Each row is a point. To make a cloud, some directions were put in groups of two or more. Within a group, all points are equally far from the middle, so they leave a hole (a ring in 2 directions, a hollow ball in 3). The other directions are filled evenly. Then the cloud was stretched, turned, moved and blurred a little. How many holes are there, and how many directions does each take, smallest first?
In the rows, 128 means zero.

Cloud (14 x 2):
[[ 87 114]
 [ 28  91]
 [146 151]
 [ 87 183]
 [167 108]
 [131  42]
 [ 72 110]
 [124 185]
 [150 156]
 [128  50]
 [147 161]
 [ 87 104]
 [ 85  67]
 [125 132]]
Holes: 0

Cloud, 21 rows:
[[136 137 134]
 [191  50 125]
 [ 86 121 164]
 [136 191 104]
 [175  54 138]
 [117 125  99]
 [198 158  55]
 [173 114 167]
 [133 183  74]
 [141 173 111]
 [108  74  97]
 [133 149  60]
 [164 168  84]
 [118 152  43]
 [116 193  84]
 [189 147 144]
 [148 148 156]
 [200 121  77]
 [128  93 164]
 [199  69 154]
 [155 122 231]]
Holes: 0

Cloud:
[[111 122  70  74]
 [ 45 179 130 168]
 [ 50 174  89 161]
 [ 75 164 106 205]
 [117 185 144  82]
 [135 101  67  96]
 [ 72 108 147  69]
 [119 174  79 180]
 [115  96 175  81]
 [101 101 199 141]
 [142  97 185 171]
 [130 155  64 167]
 [138 105  58 131]
 [118 100 192 106]
 [ 79  77 175 152]
 [190 114 124 138]
 [ 97 168  65 169]
 [ 93 187 165 104]
 [ 76 105  79  79]
 [ 93 112 199 161]
 [ 85 168 145 207]
 [ 40 145 166 127]
 [ 95 103 142  60]
 [ 35 104  98 117]
 [129 178 151  81]
 [153  76  94 108]
 [136 137  62  95]
 [121  62 124 179]
 [111 129 164  64]
 [ 33 164 133 161]]
Holes: 1 (4)

Cloud:
[[ 83 134  94 110 152  38]
 [ 94 120  35  91 104  86]
 [ 56  72 121 117  94 135]
 [178  99  86 103 164 124]
 [181 114  57  98 138 129]
 [ 98 133  78 162 165 180]
 [140 168  96 197 130 169]
 [ 92 186  65 169 140 108]
 [ 63 159  78 117 167 173]
 [ 79 155 129  98 203 126]
 [ 66 134 113 120 202 118]
 [ 78 158  35 107  77 129]
 [ 79 140 186  93 146 170]
 [106 102  63 118 180  97]
 [ 48 164 134 116 135 192]
 [ 54 142  77  96  52 139]
 [178 117  90 122  96  63]
 [ 88 204 104  96 120 194]
 [ 74 198 148 119 110 195]
 [ 68 212 143 157 114 103]
 [ 69 183  90 142 177 147]
 [138 186 192 150  68 152]
 [ 42  90 142  99  91 105]
 [ 50 149 149 188  97 133]
 [166 147 106  86 148 199]
 [110 129 133  39  85 108]
 [ 59 108  69  79  83 131]
 [ 67 153  78 136  36 115]
 [148 176  84 194 124 139]
 [145 188 116  83  37 145]
 [151 129 100 165 181 166]
 [ 87 188  86 132 147  60]
 [ 65 138 105 169  79 184]
 [ 82 206  71 130 103  80]
 [ 77 169 122 128 122  35]
 [129 114 173 186  77 127]
 [ 76 142  74 135  35 105]
 [159  97 125 102 139 192]
 [185 188 136 170 124 107]
 [100 117  56 133 167 168]
 [ 68 182 102 184 135 150]
 [ 94 233 141 142 121 133]
 [159 161 180 188  99 131]
 [123 192 137 103 192 111]
 [ 79 158 132 204 124 108]
 [172 196 115 170  99 180]
 [172 112 159 100 100  72]
 [ 83 142  70 139 189 142]
 [ 73 171 150 126 194 120]
 [ 66 162  95 143  45  79]
 [ 53 130 179  94 127 161]
 [153 106  70 106  77 177]
 [164 111  96 142 138  58]
 [ 68 114 125  69 109  56]]
Holes: 2 (2, 4)

Cloud (88 x 8):
[[183 106 142  83  38 139 125 129]
 [ 47 131 150 113 117 115  89  85]
 [123  99  92 152  39 157 115 117]
 [125 144 137 107 141 221 203  94]
 [152  84 229  86 119 150 159 151]
 [110 111 105 163  59 167 128 169]
 [126 143 155 109 130 232 187  99]
 [121  83 176  85 145  62 144  79]
 [177 155 238 122 115 158  79 114]
 [210 177 121 129 170 160 154  59]
 [163  90 108  62 153 197 145 155]
 [118 156 130  84 163  91  52  74]
 [133 192 143 118  85  82  74 147]
 [175 116 187 150 179 185  58  89]
 [101 162 155 142 233 148 133  90]
 [ 84 180 109 145  64 126 162 131]
 [121 177 186 114 181 216 161 115]
 [134 153  66  60 174 190 143 116]
 [112 133 159 153  56 175 187 141]
 [139 187 161  83 205  98 139 155]
 [109 157  54  86  92 140 116  74]
 [209 103 148 141  92 163 118 176]
 [141  66 219 115  87 177 118 139]
 [117 158 216 177 168 152 103 160]
 [191 219 126 106 166 171 161 122]
 [121 135 161  24 147 191 135  96]
 [212 134 191 149 168 206 134  83]
 [120 101  60  49 140 153 111  87]
 [104 177 208 107 196 127 136 164]
 [171 184 163 157 157 232 118 114]
 [ 87 119 117 101 143 152  91 191]
 [177 212 152 152 172 170 177 139]
 [204 103 102 100 122 120  63  81]
 [106  61 149 104 175 218 114 106]
 [ 71 114  90  72 167 125  84 116]
 [114 146 195  98 167 212 102 152]
 [140 103 101 139 113 209 142 183]
 [122 189 106  75 177 156 172 162]
 [119 191  86 109 151 176 168  59]
 [108  94 215  87  69 133 148 127]
 [ 68 139 204 111  89 144 114 157]
 [164 120 128 181 171 114 181 141]
 [165 111  95 106  58 212 119 116]
 [ 95 117 135  89 169 182  52 119]
 [143 205  99 103 172  84 143 107]
 [208 113 157 158 128 194 176 151]
 [141 183 120 102 103 216 178  94]
 [155 120 209 129 100  84  60 135]
 [125  99  52 100 168 166 164 114]
 [ 92 138 164  56  66 109 144 147]
 [208 179 166 174  97 164 120 160]
 [144 191 151 201 110 109 130 154]
 [173 128 249 143 125 138 156 122]
 [115 213 146 100 107  90 135 167]
 [135  95 137  88 149  71 171 148]
 [194 144 226  99 185 177 110 114]
 [123 171 186  57 193 186 135 126]
 [136 201 186 167 110 109 150  84]
 [147 100 134 183 121 121 179 168]
 [ 87 157 119 163 166 144  92  59]
 [174  78 161 114 183 178 152  43]
 [207 103  88 113 108 159 124  54]
 [171 114  92 152 182 101 145 118]
 [ 72 156 154 150 160 108  88  76]
 [147  66  65 153 137 166 124 101]
 [176  76 134 201 155 179 119 128]
 [189 208 128 125 113 213 116 128]
 [151  74 137 128 146 101 118 182]
 [190  75  98 105 161 130  76 111]
 [164 111 179 137  63 179 182  94]
 [159  99 194 129 236 140 131 110]
 [139 136 202 153 217 112 161 107]
 [127 106 150 169 124 104 203 102]
 [170 112 165 185  58 126 117  80]
 [173 164 147  58 221 129 107  94]
 [146  86 123 162  83 229 126 131]
 [103  96 201 124 140 154 209 130]
 [190 135 146  70 147 118  51  61]
 [143  77  91 137 125 180 127 178]
 [133 176 169 126 147  79  99 186]
 [179 120 137 143 151 144 212 143]
 [162 159  95 125 199 139  77 145]
 [114 122  83 129 178 201 192 127]
 [170  69 185  68  75 157  88 108]
 [112 112 153  36 114 178 111  61]
 [180 132 152 170  77  97 132 166]
 [155 171 111 193 105 137  67 122]
 [205 146 191 102 120 148  61 156]]
Holes: 3 (2, 2, 4)

Cloud, 97 rows:
[[118 137  96  72 105 105 192  93 117]
 [110 123 144  64 180 177  81 155 102]
 [122 118  91  82 118 163 136 219  86]
 [166 113 217 155 191  81 132 157 131]
 [104 174 121 165 101 157 193 142 147]
 [ 71  93  43 192 152 164 145 158 135]
 [168  52  74 139 100 166 118  72  99]
 [156 109  86 213 197 131 105 169  78]
 [137 204 138 196 177  97 195 133 144]
 [207 160 175 171 147 154  98 184 115]
 [134 204  94 132 133  86  70 169 117]
 [183  91  94 154 143  91 126 153  50]
 [ 55 153 120 122 161 167 144 118  67]
 [ 97 105  64 199 168 157 146 161  55]
 [ 75 128 157 156 144 121  89  59 152]
 [153  75 114 136 181 137 222 117 103]
 [175  93 131 188 167  88  81 142  86]
 [ 93  59 110 110 171 130 175 185 108]
 [213 110  84 173 103 114 159  77 118]
 [120  54 120 139 100 133 107 115  42]
 [179 203  85  96 151 187 142  79 107]
 [120 128 172  99 145  98 173 212 126]
 [158 219 104 156  91  91 113 174  71]
 [ 97  49  82  96 152  94  79  98 125]
 [175 153 163 143 176 204  98 153 172]
 [161  79 123 116 115 192 118 111 184]
 [196 118 120 100 167 217 115 100 105]
 [168 108 110 238 211 114 156 108 169]
 [202 149 156 132 124 205 119 100  75]
 [103  93 102  60 118 118 177 148 119]
 [123 203 136 135 130 122  43 185 109]
 [ 97 167 148 162 199  71  88 138 122]
 [158 118 155 179 146 139  93 213  68]
 [206 204 141 152  84  93 142 112 115]
 [ 64 129  36 110 127 136 142 122  93]
 [132  95 108 118  50 136 122 182 109]
 [164 113 114 182 170 189 127 103  37]
 [131 170  83 167  61 167 137 103  93]
 [153 215 215 174 122  98 133 164 110]
 [126 219 135 147 179 129 143 198  62]
 [102  95  64 223 110 129 113 171 100]
 [167 192  86 157  90 127  99  71  61]
 [209 131  50  67 162 134 152  80 103]
 [181 197 143 150 177 156 113 175  38]
 [135 138 176 137  97  98 174 194 161]
 [119 150 224 133 141 138  94 170 184]
 [172 120 205  94 158 110  99 113 155]
 [176 148  94  61 123 145 172 141  47]
 [144  94 142 159 112 159 112 154  27]
 [201 184  63 140 121 111  87 136 134]
 [120 147 201 169 212  87  94 110 128]
 [118 111 114 116 153 202 105 119  20]
 [215 125 178 114 123 132 100  93 103]
 [ 84 144 214 114 180 140  89 128 151]
 [217 175  94  97 169 137 208  96 121]
 [175 116 176 192 133 140 119 158  58]
 [130 141  67 196 154 151 133 124  30]
 [ 86  81  77 192 162 194  69 114 138]
 [171  98 157 152 206 109 215 152 122]
 [146 204 151  91 131  90  88  89 131]
 [147 208 212 135 158 104 159 108  76]
 [131  97 126 191 138 190 127 163  42]
 [ 59  72 107 203  96 129  82 156  95]
 [164 101  72 137 176 116 216 159 106]
 [185 164  68 135 125 131 135 213 119]
 [ 99  57  77 188 163 159  76 194 111]
 [ 89  83 140 172 125 104 106 172  40]
 [115 174 110 166  57 172 140 164 122]
 [ 32  68  95 141 167 108 134 139 115]
 [118 191 168  89 191 136 101 104 126]
 [155 114  15  97  88 158 135  93  79]
 [183 220 183 168 168 133 193 149 150]
 [181 131 121 150 168 165 142 220  89]
 [101 123  81 134 140 139 182 171 196]
 [116  92 101 133 154  99 168  28 137]
 [177  62 146 140 143 107 143  41 137]
 [ 61  99 136 130 152 149  34 170  80]
 [229 161 117 154 155 154 140 158 172]
 [168 194 143 117  75 127 104  61 111]
 [101  47  64 176 125 170 116 168  74]
 [122 208 100 146 171  94  84 172 100]
 [112 111 198 151 166 130  83  57 116]
 [175 151 221 194 206 153 127 138 159]
 [173 129 204 121 188 180 153  72 139]
 [ 86  92 141 183 139 194  57 201 102]
 [194 186 144 121 166 165  77 123  47]
 [148 124  93 198 232  97 160 107 176]
 [190 165  68 109 170  59 160 130 114]
 [193 174 185 160 118 142 196 154 134]
 [148 112 206 150 135  89 141 196 111]
 [160  87 133 122 212 130 188  87  73]
 [115 112  96 202  96 113 114 108  48]
 [122 147 100 104 106 218 148 162 137]
 [145 136 136 192 179 184  46 115 118]
 [169 168 145 183 160 201 136 119  47]
 [ 97 122  88 112 146 118 180 176 187]
 [140 128  79 103  73 146  67 158 156]]
Holes: 3 (3, 3, 3)

Cloud (86 x 9):
[[153 218 167 108 161 171 183  93  64]
 [145 121 178 134  82 132 182  54 132]
 [114 162  63 148 130 106 124  89  98]
 [148  72 151 150 216 160 119 115 115]
 [135 154  88 137 149  61 142 150 149]
 [144  90 162 124 124 143  32 118 110]
 [ 76 166 198  93 187 164 143 100  91]
 [151 109 134 105 188  32 136 148 167]
 [ 85 106 134  99 165 151 208 128 102]
 [111 176 175  22 147 173 176 122 115]
 [128 149 181 109  55 110 129  65 124]
 [ 79 128 153 191 199 200 196 137  77]
 [106 166 158  66 230 175 127 144 133]
 [113 144 211  56 115  97 201 142  82]
 [170 178 164  61  88 104 109 139 156]
 [120 103 128 174 156  89  67  72 185]
 [ 74 155 153 118  96 163 152 158 138]
 [110  68 149 156 158 172 181 117 149]
 [ 85 194 186  88 201 200 124 183  86]
 [107  56 155  81 115  65 126 169 122]
 [ 66 138 176 152 226  96 132  45 134]
 [131 198 170 135 178 176 184 190  77]
 [141 137  76  89 119 134 173 122 125]
 [132 206 155 147 162 110 217 125  68]
 [149 176 160 141 219 136  92 127 114]
 [114  91  94  62 125 178 143 110  73]
 [149 182 137  61 108 237  97 139  94]
 [105 145 127 145 142  65 169 129  76]
 [109 188  84 162 231 205 118  66 110]
 [ 89 101 200  99 112 144 151 124 229]
 [ 96 214 164 170 204 165 201 168 100]
 [ 82 163 159  87 107 233 119 140 111]
 [111 153 169  71 131 213 197 145  72]
 [137 101 136 150 233  96 166 130 168]
 [ 58 175 152  91 230 224 128 123 113]
 [153 113 183  92  79 127  76  71 149]
 [119  91 123 139 115  59  86  67 131]
 [102 181  66 193 173 140 182 103 164]
 [179 155 206 175 168 162 175  97 113]
 [ 74 114 173 155 212  76 107  86 141]
 [ 81 159 221 163 165 161 128 146 104]
 [153  79 131 130 131 186  55  73 119]
 [197 121 194 104 132 183 181 138 114]
 [153 187 160 110 159 168 202 116 136]
 [ 98 141  99  58 144 226  67 133  97]
 [ 86 196 172 165 182 158 197 156  76]
 [111 163 146  67  96 218  57 140  64]
 [129 165 123 123 124 151 219  79  69]
 [105 106 222  62 134 115  84 144 117]
 [131 148 117 115 165 117 164 177  55]
 [133 135 167 152 192 114  61 137 168]
 [ 76 140 128 181 118 112 158 130 135]
 [122 203 136  94 111 160 176  98 136]
 [ 91 122 136  71 190  97 150  83  85]
 [202 143 180 107 131 209 168 131 102]
 [140 131 201 127 113 125 115 172 196]
 [ 82 176 155  57 145 167 147  70 131]
 [143 180 145  38 104 178 128 121 136]
 [ 59 142 233 120 167 118 145 157 156]
 [124 156 110 107 221 174 127 124  55]
 [133 150 143 103 159 203 200 177  37]
 [191 118 203 102 106 149 173  78 129]
 [126  94 199 143 152 166 198 129 120]
 [125  70 169  86 157 118  88 134  65]
 [118  78 150 111  70 151 148 145 131]
 [ 88 174 158 171 103 156 157  70 135]
 [ 95  43 138 113 186 221  89 128 154]
 [107 163 155 114 141 120 184 191  78]
 [124 215 133 139 145 204 180  97 112]
 [ 89 133 128 138 146 154  89  24 127]
 [114 154  71 160 135 157 107 138  68]
 [126 187 196 108 176 123 138 190 165]
 [103 116 101  80 150 204 184 158  95]
 [160 156  94 150 221 152 143  74  95]
 [ 72 154 166 150 183 231 112  59 110]
 [ 69 194 168 160 127 114 106  71 141]
 [ 95 185 144 125  86 137 160 111 124]
 [172 103  95  71 131 129 176 130 149]
 [ 69 126 125  84 211  84 175 123 117]
 [ 86 190 138 124 214 170  71 179 125]
 [ 99 178 143 143  91  74 175 118 117]
 [164 137 208 109 171 165 183 175 140]
 [156  53 145 109 118 136  45 154 103]
 [148 125 229  95 165 102 188 153 180]
 [120 118 228 142 171 100 176 181 189]
 [ 60 136 100 114 224 233 119 117 103]]
Holes: 3 (2, 2, 2)

Cloud:
[[159 159 206 143 167 132 115 184 153]
 [109  85 196  95 154 114  56  97  60]
 [117 163  88 132 108 124 164 194 163]
 [134 167 177 108 127 142 127  77 158]
 [148  96 124 184 178 164 182 167 124]
 [129 173 148 122  88 187  99 103 209]
 [ 99 131 115 118  88 101  84  79 124]
 [132 200 158 149 147 188  97 152 167]
 [ 39 101  44 142 136 151 109 117 129]
 [114  79 131 129 167  57 123 129 148]
 [ 94  32 150 131 136 133 123 182 124]
 [ 67  61  71 118 127 110  44 116 166]
 [188 153 187 101 105 180  88 167 168]
 [139 166 185 130 203 205 172 128 137]
 [162  46 208 121 139 156  75 155 116]
 [131  97 186 161 126 156  81  41 100]
 [113  48 193 106 118  98 139 160 111]
 [138 171 173 185  97 190 120 160 117]
 [ 92 113 156 112 124 180 164 201 113]
 [159 171 151 130 160 199 182 124 209]
 [164 121 162  43 128 131 114 148 148]
 [193 148 179 130 107 179 138 207 109]
 [141  95 234 200  88 140 115 162 139]
 [143  79 124 131 177 120 147 205  81]
 [122 167 182 136 178 193 113 162 101]
 [170 202 137 140  97 157 138 153 140]
 [113 115 163  38 145 141  88 117 131]
 [113  51 195 126 162 123  64 181  92]
 [199  80 185 178 186 165 157 178  97]
 [188 130 216 168 180 131 193 167 129]
 [134 144 150 158 136 169 208 145  86]
 [ 36 113  54  71 186 154  90  93 116]
 [154 133 153 123  55  88 129 145 131]
 [101 157 170 117 124 164  49 111 176]
 [172 132 134 120 219 195 153  73 158]
 [167  21 168 169 108 141 107 128 119]
 [152 183 111 117  65 177  90 148 145]
 [ 81 101 160  82 101 183  87 119 108]
 [176 187 152 119  73 183 116 163 157]
 [129  96  81  79 209 127 129  75 159]
 [157 134 178 156 140 152 195 208 111]
 [127 184  77  94 141 114  92 152 121]
 [145 126 218 100 112  72 132 140 103]
 [194 116 141 105  93 129 130 205 113]
 [114  64 172 112 131  59  76 184  57]
 [165 132 145 125 110 235 147 111 119]
 [104 129 195  94 151 146  50 130 139]
 [125  49 220 132 118 166 131 156  76]
 [207 108 171 193 115 123 129 122 156]
 [ 69 101 140  81 195 144 131  93  86]
 [152 108  89 180 192 174 107 135 107]
 [ 96 103  84 139 240 167  90 152 125]
 [126 111 144  77 198 194 127  75 190]
 [171  83 160 137  75 149  69 202 120]
 [139  94 103 103 210  66  96 121  81]
 [158 102 242 150 127 204 125 132  94]
 [152 125 172 126 123  55 147 194  79]
 [ 29 137  68  96 156 121  67 110 117]
 [154 127 188 124  79 155 139 105 176]
 [110 124 173  78  98 130 135 102 100]
 [171 156 138 172 127 130 107 201 112]
 [ 66 127  63  79 205 122  76 136  95]
 [169 130 105 135 135 157 119  45 126]
 [166 144 198 133 177 177 166 191  86]
 [156  86  70 141 109 135  74 144 102]
 [118 110 120 120  59  81  76 173 107]
 [105 106  95  94  97 195 127  78 159]
 [145  92 119 102 126 209  61 152 120]
 [ 75 162 111 106 190 182 177 128 112]
 [148  65 116 155 177 111 175 149  59]
 [199 136 211 158 127 180 176 104 151]
 [ 94 140  58 165 103 192  91 128 132]
 [198 133 166 121 102 200 174 168 165]
 [ 49  75  71 125 132 146  72  85 120]
 [119 120 157 173 163 193  59  90 108]
 [ 95 107  53 116 108 136 100  76 130]
 [117 139 107 128 249 155  88  73 140]
 [164 113 208 179  41 131  95 124 132]
 [201 123 151  72 121 119 106 165 122]
 [ 84 158 178 139 167 195 158 161 138]
 [150 109  87 116 109 115 108 211 122]
 [ 50 177  73  92 186 171 123 121 113]
 [192 159 211 160 113 183 157 189 137]
 [162  60 175 176  64 118  68 182 125]
 [ 95  82 185 170 122 155 154 191 136]
 [160  93 211 141  29 123  88 178 101]
 [195 106  87 129 161 119 110 142  88]
 [115 153 112  41 185 122 121 184 139]
 [114  82 216  91 129 125  93 166 148]
 [137 168 170 174 118 196 169 181 153]
 [104  83 170 144 117 135 188 144  66]
 [141 158 185 166 156 163 111  61 141]
 [112  83 131 185  75 180 133 122 136]
 [182 130 107 177 122 148 101 130 178]
 [165 160 116 188 172 155 120 100  71]
 [185 156 173 170 172 124  94 173  79]
 [117 129 146 128 100 234 117 131 111]
 [196  96 152  75 164 111 120 143 146]
 [112 149 160  92 200 150 190 145 109]
 [131 138 141 140 118 210 101 138  69]
 [116 150 136 152  82 201  70 100 174]
 [172  64 104 150  89 104  82 132 110]
 [ 94  92 162 156  97 112  24 135 133]
 [172 144 171 121 150 169  66 179 177]
 [115 139 153 133 180 187 163 211 194]]
Holes: 2 (4, 4)

Cloud (98 x 9):
[[215 196 152 175 119 157 100 145 133]
 [ 67 166 171 145 114 170 148  95 142]
 [163 157 160  81 151  64 104 127 121]
 [153 143 174 149  81 152  99 109 183]
 [142 155 207  99 167 139 183 120 151]
 [ 63 111 200  71 200 103 153 144 126]
 [123 154 141  57 146 168 105 126 109]
 [103 130 115 101 125 110  76  83  59]
 [100 118 119 178 155 131 107 115 152]
 [ 52 126 157 143 180 128 116  68 131]
 [137 123 203 117 120 175  30  86  68]
 [ 57 125 115 113 156 150 177 190 104]
 [ 58 158 188 135 132  94 121 124 139]
 [ 55 112 144 125  90 139 151 100  60]
 [ 83 169 188 123 157 163 188 111 140]
 [100 119 202 125 129 133   7  84  97]
 [125 172 202 175 139 136  96  46 114]
 [104 136 191  71 150 133 191 193  95]
 [131 102 135 116 152  93  90  82 105]
 [127 173 127 134  77 174  78  85  66]
 [119 106 139 135  86 111 123  91  65]
 [ 66 135 128  48 169 111 135 123 112]
 [ 67 135 175 175 132 127 102  69 142]
 [132 126 135 143 116 182  63  90 150]
 [135 161 181 151 167 133  30  79 114]
 [160 103 166  78 124 134 142 195 111]
 [218 186 174 114 124 141  56 107 118]
 [ 90  97 174 169  67 165 135 121  89]
 [191 138 210 153  91 160  79  90 100]
 [ 95 113 145  82 123 109 123  71 152]
 [ 91 154 188 116 164 162 159 163 165]
 [164 159 230  76 123 119  84 124 131]
 [146 197  92 131  86 159 151 141 126]
 [198 196 171 126  66 151  87  86 129]
 [ 49 160 190  86 143 137 139 192 107]
 [ 91 118 121 179 134 166  60  96  77]
 [121 187 145 164 106 173  68 153 127]
 [100 115 202 171 161 121 127  59 132]
 [144 168 164  79 158  61 162 133 135]
 [141 203 158 100  84  87 101 135 148]
 [154 145 196 121  80 118 169 153 144]
 [ 64 107 143  46 126 116 175 176  89]
 [151 136 177  71 131 129  46 137  54]
 [119 180 175 106 172  95 102 120  81]
 [182 186 216 138  93 119  96 120 162]
 [ 35  80 151 149 130 152 188 147 109]
 [138 155 138 153  86  90  46  95 140]
 [108 183 147 131  62 152 105 137 123]
 [101 187 117  66 145  93 182 126 126]
 [ 96 116 178 114 155  80  55 130 121]
 [118 142 139 138  86 114 196  90 131]
 [ 62 112 124 101 133 192 168 167  95]
 [117 137 160  52 179 108  85 146 122]
 [ 53 113 208 135 119 185 123 125 137]
 [145 139 162 121 161 121  90 167  63]
 [201 175 224 132 123 124 108  98 174]
 [106  85 233  80 141 124 154 101 148]
 [147 192 133 136 187 103 114 152 121]
 [142 147 114 128 140 190 131  97 126]
 [146 195 114 115 174 133  92  86  84]
 [129 109 178 134 169 108  99  47 140]
 [ 97 105 186 185 142 108 150 109 137]
 [143 117 202 183  82 128  77  75 127]
 [108 139 139 142 117 150  64  42 156]
 [127 175 138 126 147 119 227 158 146]
 [161 188 132 145  97 148  35  41  83]
 [214 153 202 131 143 146 109 104 147]
 [ 80 179 173 158  87 153  96 119 123]
 [ 39 125 170 147 148 113  87  93  91]
 [ 64 135 135  91 168 153  90  69  81]
 [140 162 229 161 128 102 118 110 137]
 [107 152 152 176 151 128  59 149  83]
 [123 139 146 156  75 179 100 185  73]
 [190 135 204 124  94 125  69 127  72]
 [173 201 146 127 144 158  34  84 149]
 [118 203 129 156  96 172  68 132 123]
 [167 126 181 173 161 142 116  46 158]
 [111 184 224  91 123 125 117 119 123]
 [ 89 141 212  99 155  73 139 148 128]
 [129 129 200  99 100 145 127 181 165]
 [ 84 131 146 145 167 122 125  33 111]
 [ 63 126 184  75 127  96  60 110 128]
 [148 122 125 196 121 127  97 134  90]
 [125 179 196 149 104  88 144  70 119]
 [110 101 209  86 147 120 122  51 125]
 [137 146 121 111 157 169 170 128 142]
 [144 111 181 100 139 149 185  89 126]
 [159 174 117 155 128 122 117 120  57]
 [163  82 215  83 131 105 114 179 124]
 [ 94 178 159 146 141 153  48  45 124]
 [212 181 135 129 108 113  40  51  96]
 [111 101 150 122 120 197 159 164 124]
 [ 85 163  90 143 144 167 143 161 119]
 [ 49  91 201 126 147 115 123  85 143]
 [ 97 164 154  74 145 115 157  55  98]
 [170 139 173 187  72 114 129 105 158]
 [103 191 111 153 120 113  43  48 108]
 [124 182 128  82 146 147 160 170  94]]
Holes: 1 (8)
